Rows are points. The last column is the point's height on a tilted bowl or saddle (a function of degree 2), plus a little noise. Count its main directions that bend up, bend down and stay straight.
In the rows, zero is written as 128.

Points (15 x 4):
[[ 74 121 122 162]
 [155 198 177  89]
 [ 48 173  65  54]
 [140 150 137 155]
 [104  98 171 159]
 [161 164 123 133]
 [138  91 127 161]
 [147 139  93 142]
 [ 99 121 135 171]
 [152 169 101 126]
 [148  72 122 143]
 [177 147 160 120]
 [111 133 132 169]
 [133 138 153 160]
 [191 160 100  96]]
Directions: 0 up, 3 down, 0 straight

Points (16 x 4):
[[141 165 115 105]
 [108 117 110 120]
 [119 123 125 121]
 [ 99 145 141 126]
 [111 105 122 117]
 [148 156 147 105]
 [141 133 125 122]
 [226  81 117 236]
 [152  59  87 120]
 [ 76 106 125 123]
 [203  77 166 158]
 [143 145 171  94]
 [154  98  74 123]
 [130 102 144 112]
 [136  76 165  87]
 [116 190 121  98]]
Directions: 1 up, 2 down, 0 straight

Points (24 x 5):
[[142  98 180 106 123]
 [105 208  67 137  77]
 [200 200 129  63  21]
 [158 123  97  93 143]
 [162 133 129 141 156]
 [155 105 161 140 151]
 [110  92 154 113 140]
 [ 33  98 142 171  87]
 [154 112 105 154 158]
 [127 170 167  72 122]
 [144 150 178 104 119]
 [140 138 132 136 153]
 [163 157 144 119 133]
 [ 59 101 157 122 142]
 [176 120 134 131 163]
 [ 95 117 148 114 159]
 [167 100 117 146 169]
 [148 125  84 147 143]
 [104 157 105  55 163]
 [138 169 118 104 138]
 [ 79 132 110 153 141]
 [ 93 135 142 119 164]
 [ 95 107 182  50 118]
 [126 144 143 108 154]]
Directions: 1 up, 3 down, 0 straight

Points (23 x 5):
[[108 155 183 109 133]
 [155 140 117 134 112]
 [132  97  98 124 106]
 [103 124 154 144 113]
 [120 108 129 125 108]
 [120 165 157 155 114]
 [126  96 180 139 139]
 [145 128 106 113 106]
 [154 150 101 113 114]
 [103 105  78 166 127]
 [158 195 181 139 111]
 [159  98 144 115 125]
 [136  99 117 153 116]
 [119 103 225  76 217]
 [128 103 142 189 127]
 [105  59 114 106 113]
 [100 133 138 139 115]
 [118 109 115  77 114]
 [  7 143  92 149 247]
 [177 130 163 161 140]
 [139  95 106 147 115]
 [ 76 114 122 127 126]
 [145  87 109 155 123]]
Directions: 2 up, 0 down, 2 straight

Points (48 x 7):
[[159 171 137 134 151 138 114]
 [133 158 160 148 154 165 114]
 [173 134 129 114 117 139 117]
 [165 147 178  80 133 131 118]
 [142 156 161 148  74 115 122]
 [113 137 142 116  54 136 131]
 [169 119 127 175  51 115 100]
 [143 170 106  65 155 131  85]
 [ 69  77 124  90  74 127 115]
 [116  96 163 129 164 170 108]
 [108 142 107  61 184 158  86]
 [221 155 130 206 109 152  21]
 [ 79 119 204  88 113 161  85]
 [109 143 164 154  91 129 119]
 [182 119 157 159 183 159  96]
 [141 156 130 122 162 113 118]
 [145 130 114 126  79 141 127]
 [ 64 157  94 130 151 137 117]
 [180 135  67  93 126  81  62]
 [110 133 141 116 145 148 125]
 [174 108  92 128 116 178  90]
 [126 148 126 115 192 107 112]
 [158 129 117 130 142 189  98]
 [107  49 123  97  75 115 120]
 [122 125 145 129 138 143 127]
 [131 145  98  82 171  96  92]
 [151 142 132 164  84 197  75]
 [202 102 115 141 113 114  86]
 [108  96 140  64 111 200  70]
 [ 87  94 106 133  84 143 129]
 [151  95  88 104  91 140 117]
 [157 218 120 126  47 122  79]
 [ 73  91 111 145 160  97 108]
 [145 144 148 107 167 107 115]
 [ 62 146 107  94  74 133 109]
 [128 111 147 148 125 136 123]
 [175 109 130 113 144 126 112]
 [ 74 163 127  80 161 122  92]
 [135  98  77 136  61 136 126]
 [164 149 122 155 100 175  94]
 [106 113 149 217 103 168  51]
 [159 212 173  83 129 125  92]
 [140 119  99 167 143 158 108]
 [110 122 132 113  88 158 124]
 [153  67  88 152 116 100  97]
 [226 124 119 102  86 127  77]
 [ 98 161  74 120 108 106 120]
 [147 108 128 118 160 154 119]]
Directions: 0 up, 4 down, 2 straight

Points (63 x 9):
[[165 181  85 145 150 129 189 114 104]
 [ 50 146 150 123 170 119  96  80  84]
 [130 128  72 153 140  80 162  85  98]
 [144  83 128 158 133 118  82 132 113]
 [184 110 116 141 237 115 124 123  78]
 [ 96 144 119 112 150 124 177 156 116]
 [127 130 120 118 105  93 150 141 119]
 [148 160  90 165  83 155  90 148 106]
 [171 112 149 201  90  86 131 162  76]
 [106 153 128 172 111 113 142 158 109]
 [122 132 209 173 161  90 135 146  93]
 [105 101 225 127 123 167 153 128 102]
 [100 153 130 141 102 112 137 202  94]
 [117 145 161 141 118 138 175 123 119]
 [101 211 196 115 156 100 118 143  55]
 [ 94 171  91 114 125  74 155  86  86]
 [133 189 155  88 126 166 164 170  91]
 [143  97 162  94  92  96 128 170  99]
 [151 153 166 186 163 104 107 105  96]
 [108  99  77 134 191 121 105 156 104]
 [109  94 175 126 111 152 102  95 116]
 [195 105 138  92  74 100 147 116  79]
 [ 88 191  95 105  92 129 155 128  93]
 [117 167  94 125 157  90 108 124 116]
 [121 142  59 154 145 169 144 115 121]
 [154 182  80 151  98 117 162 101 100]
 [152 130 158 112 135  89 169 103 112]
 [110 101 191 136 103  75 100 132  90]
 [171 144 161  61 136  95 134 133  95]
 [136 106 159 163 120 143 125 144 127]
 [217 137  75 148 186 126 145 122  88]
 [162 117 162 139 144 179 125 131 127]
 [108 158 184 225 166 167 128 131  64]
 [ 37 191 149  97 182 102 129 167  29]
 [179 188  88  98 128 118 157 118  96]
 [ 93 148  94 106 153 147  83 160 125]
 [153 104 195 133 155 129  87 157 112]
 [125 162  88 113 135  74 182 147  93]
 [114 128 130 133 197 125 162 113 116]
 [174 134 111 122 103  80 116 104 112]
 [145 161 104 184 197 181 158  89  85]
 [ 70 208 131 113  88 117  45 139  91]
 [149 147 118 134 127 158 107  77 122]
 [152 134 164  94 146 108 159 132 121]
 [ 51 167 135 174 162 182 138 170  80]
 [ 90 113 129 157 171 164 161  89 110]
 [ 97  94 176  90 158 127 135  99 105]
 [134 109 137  90  92 121 158 165 108]
 [109 139 163 143 168 151 140  92 116]
 [162  88 110 105  94  56 109 138  86]
 [160 141 126  81 174 120  72 142 105]
 [162 157 142 146 160 120  83 157 112]
 [200  77 105 137  91 100  95 133  79]
 [116  74 131 146 122 116 116 101 114]
 [ 60 105 144 157 180 135 148 142  99]
 [108 131 106 133 117  71 109 103 114]
 [ 51  92 166 112  77  96  95 137  69]
 [132  88 156  51 104 118 135 136  89]
 [117 112 142 135 128  91  78 139 119]
 [165 156  67 107 159 169 136 146 113]
 [ 75 112 163 113 163  97  79 128  98]
 [112 140 171 121 129 154  68 138 121]
 [ 92  84 101 132 103 105 151 193  88]]
Directions: 0 up, 7 down, 1 straight

Points (74 x 9):
[[131 122 154 140 113 140 130 152 103]
 [161  54 132 113 108 155 170 113  84]
 [ 94 151 139 105 164 160 131 154 113]
 [128 154 131 171 164 120 142 125 137]
 [118 153 168 156 129 153 146 105 122]
 [146 129 108 145 137 135  82 146 106]
 [101 112 141 172 155 114 184 112 125]
 [109 150 127  97 154 139 189  83 114]
 [ 86 121  86 110 124 107 109  86 130]
 [136  96 122 222 154 116 128 126 139]
 [ 84 168 143 115 115 123  92  63 131]
 [163 109 120 172 164 111  85 128 114]
 [158 153 107 170  57  45  79 128  55]
 [114 209 147 175 189 152 195 109 132]
 [126 200 134 186 106 121 138 120 101]
 [ 75 151 114 163 140 104 175 146 104]
 [126 139 126 143 109  51 129 136 108]
 [192  72  86  77 165 100 119 162 109]
 [ 92 130 127  99  94  33 103 138 145]
 [ 78 152 168 167 119  92 105 164  90]
 [139 156 125  97 103 158 170 127 103]
 [104 142  99 104 136 166  64  98 109]
 [183 115  78 112 126 122  58 174  71]
 [ 89 185  87 134 157  78  71 198  57]
 [ 90 162  61  72  53 138 145 157  87]
 [137  90 187 142 115 155 114 126  95]
 [140 101 138 143 124 139  59 161  78]
 [124  96 185  80 171 162 143 171  89]
 [142 141 106 151 147 115 116 207  82]
 [129 103  82 143 153 136 193 110 119]
 [163 111 172 101  83 163 178 120  77]
 [141 164 109 140 141 174  74 133 106]
 [104 140 192  69 116 184 168  92  84]
 [103 182 198 120 121  99 153 113 104]
 [ 80  95 137 128 162 144 150 138 114]
 [153  85 175 142 120  92 117 187  67]
 [ 97 157 135 128  92 144 152 117 106]
 [126  66 117 182 166 157 122 112 134]
 [119 141 122 168 171  84  73  59 128]
 [145 116 130 110 105 136 104  98 121]
 [144  88  42 177 135 106 167 174  78]
 [144  97 132 116 116 140 176 127 106]
 [113 106 128 181 147 126 124 172 105]
 [113  93 155 140 135 151  87 155  95]
 [183 214 126 213 103 173 140 146  88]
 [168 114 150 147  71  98  89 148  73]
 [ 69  91 144 125  98 182 153 156  67]
 [176 156 114 175 123 118 106  70 112]
 [198 146 150 169 175 133 139  77 129]
 [ 71  91 152 112 235 154 180 106 100]
 [126 136 161 150 106 150  95 143  96]
 [168 159 141 134 143 124 135 189  91]
 [129 134 165 147 130 117 121 112 124]
 [118 155  45 138 175 156  76  81 114]
 [124  81 150 115 155 103  68 120 115]
 [121  95 163  99  69 142 146 140  96]
 [ 87 127 101 130 181 148 134 116 134]
 [120  33  93  98 150 140  94 109  92]
 [114  98  63 190 108  54 164 116  71]
 [121 123  81 150 107 187 179 130 100]
 [126 109  88 124 119 158  99 157  97]
 [117 169 159 156 106 189 134 117 100]
 [151 143 108 121 165 146 103 123 128]
 [131 147 133 134 123  87 117 157 108]
 [ 85  57 134 114  77 131 115 147  85]
 [ 86 118 144 101 127  94 184 132 114]
 [118 148 162 167 114 139 143 112 118]
 [124  35 172 173  81 110 181 140  43]
 [130 146 159 147  87 112 191 164  68]
 [135 171 152 132 151 193 100 153 100]
 [143 169 150  84  85 120 194 167  82]
 [130 166 122 140  91 133 129 119 105]
 [165 174 126 129 123 133 114 130 108]
 [154 145 135 149 153  99 111 111 125]]
Directions: 1 up, 6 down, 1 straight

Points (73 x 9):
[[126 126 151  90  70 137 194 100 134]
 [117 115 139 130 137 141 120 121 126]
 [148  95  63  77 143 116 129  89 142]
 [165  97 153  86 126 103 121 145 124]
 [140  90 134 201 126  73 129 160 128]
 [ 89 117 168 105 112 139 135 128 122]
 [150 128 134 221 115 139 172  97  97]
 [161  44 126 136 146  82 129  91 100]
 [126 105 101 172 129 153 144 142 129]
 [153 105  89 126  80 154 155 103 162]
 [159 107 111 173 178  79 151  95 103]
 [151  88 133 106 142  97 109  99 120]
 [108 126 153 126  93  54 135 117 128]
 [ 91 136  69 125 120  77 142 116 124]
 [136 117 149 103  86 142 102  44  85]
 [141 125 135 103 162 102 139 192 114]
 [145 106 146 128 140 134  69 164 144]
 [132 149 192 133 143 133  96 194 121]
 [135 124  76 108 104 191 130 180 175]
 [162 151 115  83 155 135 112  24  87]
 [143 132 168  63 138  95 108 147 120]
 [185  92 106  60 168 123  72 162 112]
 [ 85 225 120 138 151 167 118 171  78]
 [166  42 173 124 150 110  93 127  93]
 [192 107 122 206 148 160 157  85  74]
 [185 102 111 170 127 144  78  88 101]
 [ 74 139 167 138 188 192 134 128   7]
 [115  70  98 137 215 158  55 183 137]
 [106  99 132  92 109 131  80 130 158]
 [147 130 180 105 168  99 145  88 111]
 [105 117 135 133 148 142 165 103  98]
 [162 118 140 115 177 136  93 109  96]
 [195 118 118  99 129  87 142  98 138]
 [142 181 144 111 124  73 150 125 162]
 [149 119  86 137 124 152 102 106 150]
 [103 165 146 115 116  37 198 130 137]
 [117 104 116 119 143 169 144  99 104]
 [ 91 142  83 125 149 134  92 120 148]
 [105 145  88 109 119 145 155  73 137]
 [177 190 121  86 130 134  84  84 107]
 [159  91  92 182 134 131 135 119 132]
 [107  72 129 122 184  79  73  70  89]
 [ 95 136  90 156 129 216 119 137 108]
 [126 105  70 122 173 106 127 140 131]
 [101 145 121 101 155  63 142 111 119]
 [140 139 162 165 123 158  84 149 116]
 [147 112 151 127 171 101 152 121 115]
 [153 104  81  75  59 170 125 158 188]
 [104 133 133 171  82 109 116 151 156]
 [186 169 121  88 179 163 171 112  78]
 [106 140  59 158 103 109  79 137 159]
 [ 94 176 137 123 164 146 105 138 107]
 [110 175 150 194 132  77 129 135 104]
 [ 98 192 160 156 133 157 207  82  94]
 [136 115 166 136  88  99  94 151 158]
 [166 104 145 135 137  79 117 129 137]
 [163 168 170  92 166  47 139 126 136]
 [178 100 152 175 151 130 177 144 115]
 [155 111 145 122 140 156 152 168 112]
 [212 156 146  60  84 135  75 184 111]
 [113 111 108 123 148 117 125 130 137]
 [129 113 106 132 113 145 114 134 162]
 [ 89 113 136 143  50  77 151 149 136]
 [ 68  73 185 141 165 118 121  76  40]
 [132 166 109 165 132 105 122 128 127]
 [149 144 140 112 139 109 155 169 141]
 [146 146 182 153 162  72 154 175 135]
 [ 90  99 136 206  79 127 186 121  91]
 [125 131 124  97 122 129 163  51 119]
 [211 138  99 104 124  63 122 149 132]
 [117 162 115  95 172  99 192 118 112]
 [133 161 161 119 138 176 151 126  97]
 [147 109 161 146 135 149  95 155 125]]
Directions: 1 up, 4 down, 3 straight
